Each row is a point. A path goes straight from each point to the next, and from the last back to the first. The post is the endless flat space through its rows: a point in 2 columns, a line in 3, a plane in 4, and so on, so that a path can go around it. How many times does the path go around the post? Going back the other way cancels.

Post (2 x 3):
|  29 |  -6 |  18 |
| -27 |  31 | -19 |
Path (25 x 3):
|  -4 |  29 | -22 |
|  23 |  49 | -26 |
|  41 |  41 |  34 |
|  45 |  -2 |  37 |
|  -4 |  15 |  31 |
| -41 | -11 | -11 |
| -30 |  19 | -31 |
|  -9 |  40 | -49 |
|  36 |  53 |  22 |
| -31 |  49 |  -5 |
| -31 | -23 |  19 |
| -29 |  -2 | -31 |
|   0 | -19 | -35 |
|  40 |  16 | -12 |
|  14 |  35 | -20 |
|  -4 |  52 | -13 |
| -12 |  35 |  39 |
| -32 |  10 |  15 |
|  -8 | -27 |  -7 |
| -26 |  18 | -39 |
|  -9 |  63 | -32 |
|  20 |  29 |  18 |
| -23 |  20 |   5 |
| -33 | -22 |  -6 |
|  -1 | -48 | -19 |
Times around: 4

Post, 8 rows:
|  30 |  14 | -40 |  23 |  -7 |   9 |  -6 |  16 |  -4 |
| -41 | -11 |   4 | -14 |  33 | -50 |  27 |  10 |  34 |
|  15 | -14 |  32 |  24 |  20 |  43 |  30 | -47 |  33 |
|   9 | -24 |  -2 |   6 |   6 |  -2 | -37 | -31 |  -2 |
| -40 |  24 |  89 | -23 | -30 |  28 | -16 |  32 |  42 |
|  39 | -15 | -31 |  -4 | -31 |   4 |  24 | -41 |  54 |
| -40 |  10 |  23 |  35 | -57 | -25 | -34 |  -3 | -69 |
| -15 |   3 | -13 | -61 |  -4 | -18 | -15 | -25 | -25 |
Path (11 x 9):
|  24 |   5 |  17 | -17 | -34 |  11 | -27 |   6 | -36 |
|  -2 |   3 |  31 | -21 | -25 | -52 | -13 |   5 | -42 |
|   5 | -29 |   9 |  32 | -11 | -23 |  13 | -24 |  10 |
| -12 |   1 |  59 | -33 |  61 | -27 |   0 | -31 | -16 |
|   1 |  -3 |  -3 |   1 |  23 | -10 | -57 | -14 |  35 |
|   6 |  19 |  46 |   2 | -28 |   2 |   1 | -19 |  11 |
|  33 | -33 |  28 | -16 | -28 | -11 | -23 |   1 |   4 |
| -11 |   0 |  -4 | -10 | -16 |  16 |  16 |  47 |  -1 |
| -27 |  36 | -56 |  16 | -41 |  14 |  40 |  32 |   0 |
|  18 |  54 | -27 |  55 |  44 |  22 |  25 |  -2 |  22 |
|  24 |  19 |  55 |  39 |  22 |  19 |  17 |   1 |  39 |
Times around: 1

Post (13 x 14):
|  15 |  35 |  27 |  26 |  41 |  19 | -27 |   6 | -22 | -11 | -14 | -11 |  57 |  29 |
|  28 | -22 |  -6 | -64 |  -5 | -18 |  10 |   3 |   4 | -24 | -49 |  46 |  -3 | -53 |
|  -7 | -47 |  -5 |  -6 |  30 |  17 | -69 | -11 | -26 |  -6 |  28 |  33 |   6 |  17 |
|  49 |  23 | -12 | -15 |  41 | -18 |  26 | -27 | -13 |  13 |  17 |  60 |   4 |  41 |
| -66 |  25 |   3 | -11 | -55 | -11 |  46 |  35 | -61 | -27 |  43 | -36 |  10 |   1 |
|  52 |   6 |  32 | -16 |   8 |  -6 | -42 | -24 |  -3 |  17 |  33 |   2 |  18 |   7 |
|   7 |  -2 |   1 | -33 |  17 | -18 |  21 |  35 | -25 |  35 |  28 |  78 | -44 | -39 |
| -46 |  15 |   5 |   1 |  -1 | -11 |   9 |  49 | -11 | -57 |  73 |  -7 |  21 |  -1 |
|  43 | -26 | -30 |  61 |  29 | -23 | -82 | -28 |  -3 |  31 |   5 |   0 |  44 |  16 |
|  36 |  -3 |  24 |  33 |  41 |  -9 | -53 | -56 | -47 | -15 |  26 |  -8 |  23 | -19 |
|  12 |   6 | -31 | -52 |  29 |  13 |  54 |  -6 |  22 |  38 |   4 |  63 |  32 | -30 |
| -35 |  24 |  -2 | -26 |   4 |   2 |  28 |  28 | -18 | -30 |  39 | -38 | -50 |  -8 |
| -24 |  43 |  52 |  19 | -26 |  30 |  76 |  13 |  10 | -53 |  11 | -10 | -13 |   2 |
Path:
|  -3 |   2 |  16 | -37 |  -6 | -38 |  31 | -31 | -12 | -30 |  18 |  24 |  12 |  -1 |
|  -1 |  17 | -15 |  24 |  18 | -27 | -15 | -51 | -31 | -19 |  30 |  43 |  -5 |  -7 |
|   5 |   0 | -25 | -25 |  22 | -40 | -26 |  11 | -12 | -35 |  22 |  17 | -36 | -37 |
| -20 |   9 |  -8 | -10 |  -1 | -39 | -16 |   1 | -15 | -16 |  -8 |  -3 |  12 | -46 |
|  32 | -16 |   6 |  -9 |  20 | -50 |  22 | -32 | -14 | -24 |  -7 | -14 |  -2 | -10 |
|  19 | -26 | -19 | -31 |  21 | -19 |   6 |  21 | -29 |  17 |  48 |  -6 | -19 |  49 |
| -13 |  22 | -30 |  -7 |   2 | -36 |  26 |  20 | -14 |  31 |   4 | -48 | -30 |  -2 |
|  33 |  10 |  -4 |  17 |  20 |  13 |  28 | -14 |  36 |  -3 |  -1 |   1 |  16 |  59 |
|  41 |   5 |   4 |  -5 |  -7 | -17 |  -1 |   4 | -23 | -13 |  17 | -20 |  28 | -19 |
|  44 |  46 | -18 |   7 |  40 |   6 |  34 | -37 |  39 | -32 |  24 |  -9 |  23 |  -5 |
| -17 |  13 | -11 |  15 |   4 |  -8 | -41 |   5 | -42 |  16 |  39 |  17 |  12 |  17 |
|  20 |  16 | -12 |  -5 |   5 |  14 | -16 |   0 | -30 | -55 |  28 |  -4 |  22 | -28 |
|  60 |   4 | -25 |  50 |  33 | -19 |   8 |  14 |  38 | -19 |   4 |  26 |   6 |  22 |
|  -8 |  -5 |  73 |  30 |  -5 |  16 |   3 |  59 |  -9 | -21 |  57 |   0 |   6 |  22 |
Times around: 0

Post:
| -14 |  -3 |  -1 |  11 |  -3 | -35 |  11 |   4 |  40 |  17 |  41 | -12 |  29 | -11 |  -1 | -11 | -10 | -25 |
|   3 | -14 | -34 | -22 |   4 |  -6 | -22 | -13 |  15 |  15 |  28 | -44 |  -1 |  -2 |  14 | -50 |  -4 | -37 |
|   4 | -31 | -11 |  11 |  38 | -16 |  46 |  18 |  47 | -30 |  25 |  39 | -31 |  12 |   8 | -17 |  18 |  63 |
|  -5 |   1 |   9 |  17 |  59 |  18 |  11 |  27 |  16 |  16 |  17 |   7 |   7 |  31 | -19 |   4 | -12 |  22 |
|  24 |  31 |  45 |  42 |  18 | -15 | -10 |  26 | -61 |  21 | -10 |  45 |   5 |  42 |  35 |   8 | -36 |  20 |
| -22 |  -6 |  37 |  29 | -24 |  97 |   8 |  41 | -23 | -64 |  19 | -46 | -19 |   5 | -55 |  16 |  17 |  21 |
|  -4 | -38 |   8 |  -8 | -22 |  10 | -25 |  30 |   4 |  86 |   0 | -12 | -21 |   3 | -16 |  29 |  -7 | -24 |
| -60 |  -7 |  48 | -20 |  -1 |   9 | -10 | -10 | -38 |  28 |  -9 |  34 |   8 | -17 |   8 |  -2 | -44 | -59 |
|  38 |   1 |  13 |  50 | -17 |  22 |  11 | -22 |  10 |  83 |  26 |  -1 |  19 |   6 | -34 | -31 |  23 | -43 |
| -33 |  -4 |   5 | -12 | -35 | -58 |  31 | -16 |  48 |  16 | -43 | -29 | -33 | -24 |  -2 |  11 |   6 |  -9 |
|  -4 |   2 |   8 | -34 |   3 | -19 | -53 |  16 |  34 |  35 |  -8 |   9 |  26 | -30 | -20 | -48 | -26 |  60 |
|  28 |  -2 |   3 |   5 | -14 |   1 | -41 | -16 |  46 | -38 |  -6 | -44 | -44 |  15 | -31 |   0 |   9 | -14 |
| -10 | -13 | -19 |  40 |  34 |   0 |   2 |  14 |   5 | -18 |  24 |   0 |  36 | -10 |  15 |  24 |  -7 |  34 |
|   1 |  21 | -20 |  27 |  -6 | -28 |  41 | -17 |   5 | -27 |  17 |  -4 | -17 |  -9 | -18 |  19 | -32 |  14 |
|   8 | -18 |  33 |  29 |  -5 |  17 |  18 |  27 | -41 | -63 |  -8 | -18 |  -4 |  15 | -49 |   6 |  19 |   0 |
|  -7 |  -2 |  39 |   1 |  46 | -16 |   5 | -20 |   2 |  -2 |  45 |   8 |  36 |  -4 |   0 |  -7 |   0 |  52 |
| -26 |   6 |   2 | -49 |  -6 |  -2 |  12 |   9 |  12 |   0 |   0 |   3 |  23 | -17 |  11 |  10 |   7 | -32 |
Path, 24 rows:
|  -28 |   15 |   63 |  -28 |  -46 |   17 |  -44 |   38 |   17 |   68 |   -8 |   15 |   -3 |  -10 |   32 |    1 |  -36 |  -24 |
|   12 |    8 |  -12 |    1 |  -21 |  -47 |  -30 |    0 |   53 |   30 |  -28 |  -39 |   25 |    3 |   -9 |   13 |  -38 |    6 |
|  -28 |  -13 |  -10 |  -29 |  -20 |  -22 |   -6 |   -3 |  -27 |    0 |   21 |  -42 |   27 |  -10 |  -19 |  -16 |   10 |  -32 |
|  -37 |   31 |    4 |  -49 |   29 |   26 |  -27 |   -5 |    0 |   26 |  -26 |   11 |   14 |   -4 |   31 |   -8 |   30 |  -64 |
|   -2 |  -48 |    8 |    0 |   31 |    6 |   38 |   39 |   -1 |   -9 |   12 |   51 |   -2 |  -35 |   13 |    6 |   25 |  -20 |
|    6 |  -10 |   -4 |   18 |    1 |    8 |  -11 |  -11 |   36 |   19 |   19 |  -27 |  -10 |    2 |    6 |   -5 |  -14 |  -24 |
|  -28 |  -24 |  -25 |  -34 |  -46 |  -30 |    9 |  -21 |   36 |  -24 |   -2 |  -39 |  -18 |    1 |    3 |  -49 |   -3 |  -90 |
|   32 |   15 |   19 |    5 |   27 |   -8 |   -7 |   24 |   18 |   -9 |    9 |   15 |  -21 |   46 |  -25 |    2 |   29 |   44 |
|   13 |  -11 |  -24 |   21 |    8 |  -24 |  -61 |  -46 |  -28 |   -8 |   12 |  -31 |    6 |   17 |   -6 |  -12 |    6 |   -5 |
|  -37 |  -17 |    7 |  -47 |  -40 |  -34 |  -17 |   -2 |   52 |   34 |   -1 |  -36 |  -21 |  -33 |    4 |   33 |   26 | -111 |
|   33 |  -29 |   26 |   14 |    6 |   18 |   18 |   43 |    5 |   -4 |   25 |   11 |    7 |  -10 |    7 |   10 |   43 |  -59 |
|   -2 |  -42 |   26 |  -55 |   -9 |  -30 |    1 |  -18 |   27 |    2 |  -38 |    4 |  -59 |   20 |  -15 |  -28 |  -22 |  -44 |
|  -48 |  -16 |   29 |    7 |   24 |    3 |   -5 |  -38 |  -15 |  -19 |   19 |  -24 |   -6 |   31 |   42 |   42 |   -4 |   23 |
|  -12 |  -64 |   30 |    5 |    2 |  -35 |  -48 |  -22 |  -34 |   35 |   54 |   39 |    8 |   -2 |   29 |  -39 |   -6 |  -68 |
|   22 |  -30 |   31 |   51 |   -9 |  -10 |   14 |   10 |  -13 |  -43 |   33 |    6 |  -68 |    4 |    7 |   35 |   25 |  -17 |
|    3 |  -62 |    0 |  -13 |  -35 |   15 |   43 |   21 |   36 |  -30 |    1 |   12 |  -45 |  -32 |   10 |  -23 |   14 |  -21 |
|   25 |   35 |  -47 |   55 |    4 |   -8 |   38 |   27 |   30 |   34 |   20 |  -47 |   22 |   48 |  -24 |  -22 |  -40 |    2 |
|  -52 |   25 |   22 |  -48 |   17 |   -6 |   16 |    5 |    1 |   -8 |   40 |  -44 |    6 |   20 |  -11 |  -31 |  -18 |   -7 |
|   24 |  -24 |  -26 |   72 |   35 |   21 |  -27 |  -16 |  -22 |  -16 |   22 |  -19 |  -29 |    1 |  -22 |  -19 |   10 |   35 |
|   63 |  -27 |   23 |   25 |   -1 |  -31 |   14 |   27 |   33 |   10 |   -4 |  -54 |   19 |   -8 |  -11 |  -37 |   61 |    2 |
|   21 |  -24 |  -11 |   53 |  -13 |    5 |   34 |  -28 |   13 |  -59 |   -5 |  -27 |    1 |   10 |   38 |  -15 |   26 |  -24 |
|   36 |    2 |   27 |   55 |    8 |    4 |  -19 |   18 |   31 |  -37 |   56 |   32 |   -4 |   69 |  -25 |  -60 |  -27 |  -15 |
|  -35 |   41 |   12 |   16 |  -37 |   15 |   30 |  -14 |   73 |   -3 |   28 |  -81 |   -6 |  -17 |  -96 |  -32 |   17 |  -27 |
|   21 |   -4 |   10 |   53 |    7 |  -11 |  -12 |    9 |  -41 |  -48 |  -16 |    3 |  -17 |  -12 |  -33 |   12 |  -18 |   17 |
Times around: 5

Post (17 x 18):
|  -4 |  36 |  54 | -33 | -25 | -27 |  13 |  31 |  -1 | -21 |  45 |  -4 |  21 |  -7 | -44 |  -1 | -55 |   0 |
|  36 | -46 |  23 | -14 | -23 |  -1 |  -8 | -49 |  16 | -13 | -40 |  -6 | -16 |  11 |  -4 | -24 | -25 |  53 |
|  -6 |   1 | -59 |   2 | -44 |  -4 |  -2 |  -5 |  42 | -12 | -15 | -17 |  65 |  -1 |   8 | -10 |   1 |  25 |
|   0 |  -4 |  10 | -17 | -27 |  47 | -12 |   2 | -54 |   1 |  -2 | -18 |  25 |   2 |  54 | -44 | -13 | -13 |
| -48 |  41 |  25 |  18 | -21 |  -8 |  30 |  -9 |  42 |  15 |  61 | -16 |  22 |  84 | -19 |   6 |  -2 | -33 |
|  31 |   4 | -13 | -74 |  -4 |  -2 |  15 |  61 |  50 |   4 |  10 | -10 | -15 |  15 |   5 | -31 | -15 | -24 |
|  -2 |   2 | -72 | -18 |   7 | -17 |  20 | -13 |  12 | -16 |  10 |   1 | -49 |  11 |  17 | -23 | -16 |  30 |
|  18 | -30 |   8 |  20 | -32 |   1 | -20 |  -7 | -28 |  39 | -27 | -24 | -68 |  35 |   2 | -40 | -21 | -24 |
|  14 |  21 | -22 |   5 | -23 |  15 |  27 | -36 | -10 |  36 |  42 | -18 |  14 |  52 | -20 |   3 |  30 |  -6 |
|  37 |   5 |  13 |  -5 |  35 |  17 |  21 | -13 | -25 | -25 |  49 |  -2 | -48 | -19 |  -1 |  24 |  49 | -33 |
|  19 |  -1 |   4 | -28 | -14 |  -7 |  32 |  40 |  48 |  29 | -68 | -45 |  24 | -22 |  19 | -38 |   3 |  -2 |
|  46 |   2 |   9 |   3 |  12 |  -4 |   9 | -49 |  21 |  52 | -18 |  54 |   4 |  13 | -58 | -10 |  36 |  29 |
|   2 | -22 |  -2 | -34 |  15 |  30 |  -1 |  -4 | -62 | -13 | -17 |   1 | -22 |  28 |  14 |   0 |  21 | -17 |
|  24 | -10 |  -4 | -31 | -57 | -34 | -14 |  35 |  10 |   8 |  16 | -22 | -34 |  16 |  40 |  -7 | -13 |  24 |
|  52 |  -2 |   1 |   1 |  -7 | -13 |  25 |  37 | -47 | -10 |  14 |  -3 | -67 |  34 |  23 | -43 |   8 | -34 |
| -22 | -47 |  26 | -25 | -61 | -47 |  37 | -21 |   5 |  -5 |  31 |   2 | -27 |   9 | -14 |   1 |  17 | -34 |
| -11 |  22 | -69 |   0 | -43 |  39 |  13 | -19 |   4 |   3 |   9 |   4 | -24 |  28 |   2 |   7 |  39 |  34 |
Path:
|  37 | -22 |   8 | -12 | -11 |   9 |  45 | -19 |  61 |   2 |  23 | -60 | -41 | -27 |  21 |  27 |  -5 |   2 |
| -29 | -25 |   4 | -16 | -18 |   0 |  -1 |  31 |   1 |  41 |  24 | -58 | -56 |  29 |   0 |  15 | -48 | -18 |
|  -2 |  10 |  -2 |  -3 |  21 |   5 |  -1 | -14 |  11 |  -1 |  15 | -32 | -37 |  17 | -25 |  22 |   4 |  19 |
|   1 |   8 |  29 | -37 | -15 |   6 | -28 | -21 |  11 |  39 |  40 |  -2 | -20 |  -1 | -12 |  -6 |   2 | -11 |
|  28 |  22 | -16 |   4 | -24 | -16 |  27 |   0 | -63 | -13 |  20 |  44 | -70 |  38 |  12 | -17 |  58 | -28 |
|   9 |  16 |  37 |   7 | -80 |  -7 |  24 |  -6 |  18 |  71 | -39 | -24 |   4 |  36 |  29 | -41 | -36 |  -2 |
|  53 |  24 |   0 | -20 |  19 |  46 | -30 |  22 | -25 |  29 |   2 |  -8 |  15 |  -1 |   2 |   2 | -38 | -34 |
|  -9 |  -8 |   7 | -11 |  -8 | -10 |  45 |  30 |  13 |  14 |  43 |   5 | -78 | -12 |   6 | -11 |   2 | -34 |
|  11 | -25 | -45 | -19 | -21 | -11 |  34 |  25 |  15 |   7 |  37 | -59 |   9 |  60 |  40 | -12 |  42 |  -5 |
| -49 |  24 |  -9 | -27 | -52 |  20 | -50 | -12 |   4 |  30 |  26 | -36 | -36 | -10 | -28 |  20 |  -8 |  33 |
| -20 |   8 | -11 | -16 |  -2 |  -8 |   7 | -58 |  13 | -37 |   2 | -44 | -13 | -30 |  60 |  21 |  30 |   0 |
|  22 |   8 | -25 | -22 | -32 |  29 |   2 | -27 | -18 |  38 |  11 | -13 | -38 |  32 |  25 | -13 |   8 | -21 |
|  -2 | -32 |  22 | -25 | -43 |   9 |  17 | -51 |   2 |  28 |  30 |   0 |  16 |  25 |  17 | -41 | -11 | -59 |
|  39 | -43 |   0 | -31 | -26 |   6 |  29 |   9 |  18 |   5 | -47 | -11 |   8 |  63 |  23 | -46 |  -4 |   1 |
|  -3 | -13 |   1 | -26 |   5 |  50 | -19 |  -4 |  28 |   8 |  -3 |  -4 | -41 |   1 |  22 |  -6 |   1 |   9 |
|  -9 | -33 | -39 |  31 | -47 |  28 | -51 | -61 | -22 |  21 |   6 | -35 | -41 |  41 |  14 |  32 |  26 |  43 |
| -12 |  -8 |  10 | -30 | -37 |  13 |   3 | -24 |   0 |   0 |  17 | -19 |  47 |  35 |   7 | -42 | -12 |  -9 |
|  33 |  77 | -17 |  24 | -14 |   0 |  -1 | -38 |  14 |  30 |  28 |  14 |  25 |  42 |  21 | -15 |  12 |  47 |
|  34 |   8 |  19 | -15 |  27 |   4 |  -6 |  -6 | -15 |  24 | -17 |  16 |   4 | -19 |  -8 |  -1 | -12 | -18 |
|  43 | -26 | -33 | -45 | -58 | -20 | -27 |  17 | -63 |  17 |  47 |  17 | -49 |  11 |  26 |  -4 | -17 |  14 |
|  87 | -12 |  14 |  17 |  -5 |  13 |   4 | -11 |  42 |  -4 |  63 | -59 | -49 |   8 |   9 | -15 | -14 |  18 |
|  42 | -32 |  -3 |   0 | -55 | -10 | -30 |  -1 | -12 |  -7 |  48 | -18 | -78 |  -7 |  42 | -23 |   5 |   9 |
|  16 |  33 |   9 | -33 |  13 |  -8 |  24 |  21 | -18 | -23 | -52 | -17 |  68 |  47 |  12 | -52 |   0 |   4 |
| -49 |  44 |   2 |  20 | -11 | -31 | -19 |   7 |  11 | -26 |  16 |  15 | -27 |  41 |   9 |  30 | -13 |   9 |
| -46 |  -4 | -19 | -39 |  14 | -10 |  35 |   2 | -25 | -10 |  -7 | -11 | -32 |  12 |  11 |  35 | -42 | -28 |
Times around: 4
